Rows are points. A path goes straight from each point to the next, and from the last back to the first. The post is the endless flat space through its rows: a point in 2 columns, a line in 3, a plane in 4, and so on, so that a path can go around it. Count how often the path circles the post. Going back the other way cancels.
In the rows, zero is written as 128.

Post (1 x 2)
[[149 139]]
Path (18 x 2)
[[179 159]
 [192 170]
 [214 110]
 [167  81]
 [111 132]
 [ 96 208]
 [ 92 155]
 [103 164]
 [147 159]
 [194 135]
 [199  78]
 [139 123]
 [113 116]
 [158 101]
 [184  85]
 [118 106]
 [ 88 152]
 [118 220]]
Times around: 2

Post (8 x 9)
[[221  92 178 162  86 126 171 167 152]
 [106 167 111 133 118 158  90  97 129]
 [ 81 170 122  83 139 164  97 125 108]
 [ 83 155 102 114 146 137 141  97 133]
 [106 143 126 138 205 168 118 124 128]
 [201 123 114 141 123 129 130 148  94]
 [154  58 189 125 165 158 120  30 152]
 [172  77 138  80 101 162 140 105 186]]
Path (28 x 9)
[[153 170 151 128 164 189  85  86 116]
 [123 116 175 102  97 168 199 108 194]
 [133  98  79 134 188 177 174 153 127]
 [190  97  93 188 164 134  99 140 135]
 [117 125 153  52 127 159  95 156 122]
 [176  90 104 152 116 162 102 109 109]
 [155 119 101 132 145 153 139  40  19]
 [ 50 189 159  98 148 201 141  92 174]
 [156 123 173  37 127 157 138 146 181]
 [154  73 134 101 249 116 150 136 125]
 [ 91 127  87 154 131  98 147 143 130]
 [123 108 147 163  99 169 207 130 143]
 [ 98 144 113 106 165 170 133  64 140]
 [193 114 150  60 125 155 122 103 138]
 [171 116 172 141 136  85 150 161 180]
 [111 134 110 184 109 115 118  90 122]
 [149  38 131 138 215 213 172 121 159]
 [129 157 103 170 198 195 145 120  90]
 [ 85 155 153 119 154 140 203  74 167]
 [138 134 105 101 109 204 105  61  79]
 [166  43 116  80 149 185 133 133 158]
 [167  85 154 140 124 142 113 122 168]
 [105 105 171  78 207 119 183 136 134]
 [148 129 151  53 172 183 148 132 142]
 [140 103 165  63 121 203 155 121 129]
 [105  98 186 165 150 145 147  53 135]
 [ 76 170 109 162  92  98 106 126 141]
 [129 146 153 157 162 112 172 170 187]]
Times around: 0
